Each point is reached from the start by the listed moves, each made once or not at all, plus a little noise. Is the number of moves made odd or even? Then give how often each move was made.

Moves:
(1): [54  0 19]
(2): [-9 66 14]
(3): [-13 -10  40]
Start: [ 30 -19   6]
Points:
[64 39 79] -> odd (1, 1, 1)
[77 48 39] -> even (1, 1, 0)
[ 17 -28  46] -> odd (0, 0, 1)
[22 48 19] -> odd (0, 1, 0)

Moves:
(1): [ 46 -20 -26  -6 -11  14  -8   2   6  -3 -11]
(2): [ 28  64  11  -7 -10  10  26  -9 -15  11 -24]
(3): [ 25   1  40   9 -17  -3  10   7  -5  -4   6]
(4): [ -4  -2 -12  56   1   3   0  11 -18  -3   1]
(5): [ 21  -4   7 -23  64 -29   0  15  -8  18  -6]
(6): [-7  3 13 -4 19 64 12  8  4 14  9]
(7): [  8  -8  -5 -11 -10  -5  56   2   3  -4  18]
(8): [-32  16   9 -18 -17  -7   7  74 -18  25   2]
Start: [ -8 -21 -24  14 -13  -2 -48  -6 -44   0 -12]
Points:
[ 70  27  16  36  15 -28  42  22 -88  18 -19] -> odd (0, 1, 1, 1, 1, 0, 1, 0)
[-13 -16   1 -42  42  21  23  93 -64  53  11] -> even (0, 0, 0, 0, 1, 1, 1, 1)
[  6 -27 -39 -10 -40   7 -50  68 -51  24 -19] -> even (1, 0, 0, 0, 0, 0, 0, 1)
[ 95  10 -36 -30  18 -11  24   6 -56  23 -34] -> even (1, 1, 0, 0, 1, 0, 1, 0)

Moves:
(1): [ 31  -7   7   0  -7   5   4 -11  -8  -7   9   7]
(2): [ 16  36  -6 -13   0   6  22   4 -11   0  -9  -4]
(3): [-14   1  43   6  11   7   5 -42  -6 -10  -7 -13]
(4): [  0   2   1  33  -3 -15  -3   1  -9  -4  -2  -5]
(5): [ 13   3 -18 -10  35 -21 -11  -5  -4   6  -9  -7]
(6): [ -1 -14  -9  15  10  30   2  -1   0   5 -19   4]
(7): [ -5 -11   2  -2   7 -16  25   4 -11  -3  -1   5]
(8): [ 15  -4  35  -5   9  10  -8  31  13  15  -5 -11]
(9): [  2  -4 -11   6   9   3  17  -9  43  -1  11 -13]
(10): [  2   5  -5  -3 -15   1   5 -11  -2  50   2   8]
(11): [  0  12  -1  -1  22  11  -2  11 -20   8  36  -4]
(12): [ -3  14   4  14  16 -14   0   6   7  -9  -5  41]
Start: [-15 -11   4   4 -29 -34  -4  -5  24  24  13 -13]
Points:
[ 32 -19  43  12  45  11   7 -43  41  91  32 -41] -> even (1, 0, 1, 0, 1, 1, 0, 1, 1, 1, 1, 0)
[ 44  41  42   0  11 -16  12  36   5  30  38  16] -> odd (1, 1, 0, 0, 0, 0, 0, 1, 0, 0, 1, 1)
[ 1 39 64 16 23 17 20 -8  5 83  5 10] -> odd (0, 1, 1, 0, 0, 1, 0, 1, 0, 1, 1, 1)
[ 20  24  17  22 -28 -30  29  10  59  85   9 -37] -> odd (0, 1, 0, 1, 0, 0, 0, 1, 1, 1, 0, 0)
[ 11   7  10  46  44 -33 -19  27   9  95  11  15] -> odd (0, 0, 0, 1, 1, 1, 0, 1, 0, 1, 1, 1)

Moves:
(1): [ 8  0 -5  8 -4 -3  3 -9 -1 -2 -3  4  2 -4  8 -1  3  5  4 -7  5  0]
(2): [  9  11  -5   5   5   1   2  -3  -5   7  12  -6   9   1 -11  11  21   5
 -11   0 -12   2]
(3): [  1  11  13   2 -15 -10  -6  -1  18  -1  -3  -1   2   3  -8  -2   5  -4
   1   7  -3   2]
(4): [ -3  -5   3  21  -3  11  -7  -2   3  -7  10   4  -3 -12  -7   3  -7   2
  -6  -2  -3  -2]
(5): [  3  -3   4   3  20  -5   4 -13   7  15   3  -7   4  -4   1 -11 -13  -4
 -10   1   6  -1]
(6): [ 16   6   2  -8  -1  19  -6   2  -4   3  -3  -4  10 -13   5  -6  -4   0
  10   6  -9  -1]
(7): [ 2  4  5 -5 -7  0 22  4  1 -1  5 10  3 -1 -2  5 -6  5  0  1 -2 -2]
(8): [ 6  6  8  4  3  8 -6 18  5  6  8  8 -2  5  3 10  4 -2 -6  4 13  2]
(9): [  9   0 -14  -7   7   4  -6   1  11   2   4  -3  -3  -2   0   2  -5   1
  -8  -7  -6  -7]
(10): [ -8  -8   2   3 -15  -4  -3 -13  -1  24   9 -11   6   0   7   9  -3  -2
  -6   3  -5  -2]
(11): [ 6  1 -2 -7 -8  3 -2 -8 -5 -9 11 -1 -5  7 -4 -3  6 -7 -6  1 -1  8]
(12): [-11   6   5  -7   1   6   0  -8   1  10   4  18   0  -4  -2   4   2  -9
   6  -4   9   0]
(13): [-1 -6 -1  9  1 -1 -8 -3  0 -9 14  1 21  6  3 -6 -4 -6  3  0 -7  1]
(14): [  7  -7  -2   3   6  11   2 -12  -5  -1 -10  12 -11  25  -2   4  -5  -8
  -2  -6 -12 -11]
(15): [-10   6  15   3   4  11   0 -11   2  -9   5  -3  -9   3  16   5   2  -4
   1  -1   0   2]
(16): [  6 -13   8   1   3  -3  -3  -9   0 -13  -3  -5  -1   4  -1  15  -3   0
   9  -1   0   4]
(17): [  0 -11  -2   4  -3  -1   8   3   8  -1   6   2  -2   1   1  -2  14  -6
   7   6   1  -3]
(18): [  1   3   3   0   1  -6  -4  -6  -2   2  13   5  -7   5  -3  -4  -2  21
   3   6 -12   2]
(19): [  5  11  -1   9   2  -6   1   9  -4   1  10  -4  -5  -1 -12   3  -6 -13
  15   6  -5  -4]
(20): [ 0  0 -5 -5  4 -6 -2 -3 -5 -6  1  6  4 -6 -2  1 -4 -1  0 19  2 -7]
Start: [-12   2  18  -2   5 -10  18  -1  -9 -19   4   8  -6  12 -16   9  -4   7
   9  31   1   5]
Points:
[ -5  32  65  42   1   9  13 -53   5  10  95  33   0  44 -39  36 -11 -19
  -8  48 -33   1] -> even (0, 1, 1, 1, 1, 0, 1, 1, 0, 1, 1, 1, 1, 1, 1, 0, 0, 1, 1, 0)
[-22   5  18  27  -1  -5   9 -42   4  -5  62  27 -23  -9 -11  29 -10   0
  25  51 -13 -16] -> even (1, 0, 0, 1, 0, 0, 0, 0, 1, 1, 0, 1, 0, 0, 1, 0, 1, 1, 1, 1)
[  9  20  22  19   5 -24  25   8 -16 -27  52  40  10  14 -21  17 -20  16
  28  59  -5  -4] -> odd (1, 0, 0, 0, 0, 0, 1, 1, 0, 0, 0, 0, 1, 0, 0, 0, 0, 1, 1, 1)
[  7 -17  11  22  13  16  21   5   9 -35  41  49   1  27 -23  26 -17  -9
  -4  46 -13 -25] -> even (0, 0, 0, 1, 0, 0, 1, 1, 1, 0, 0, 0, 1, 1, 0, 0, 1, 0, 0, 1)
[ 25  12  23  27  -5  -8  18 -32  14   3  47  26 -13  21 -35  28 -35 -21
 -15  53 -10 -21] -> even (1, 0, 1, 1, 1, 0, 1, 1, 1, 1, 1, 0, 0, 1, 0, 0, 0, 0, 1, 1)
[ 27  23  52  25   8   2  11 -24   9 -21  93  34  23   3 -56  26  -1 -13
  24  82 -23   4] -> odd (0, 1, 1, 1, 1, 1, 1, 1, 0, 0, 1, 1, 1, 0, 0, 1, 1, 1, 1, 1)
[ -2   6  31 -11 -28 -22  23 -42  -9 -11  29  28 -13  45 -31  19 -14  12
   0  62 -32  -5] -> odd (0, 0, 1, 0, 0, 0, 1, 0, 0, 1, 1, 0, 0, 1, 0, 0, 0, 1, 0, 1)
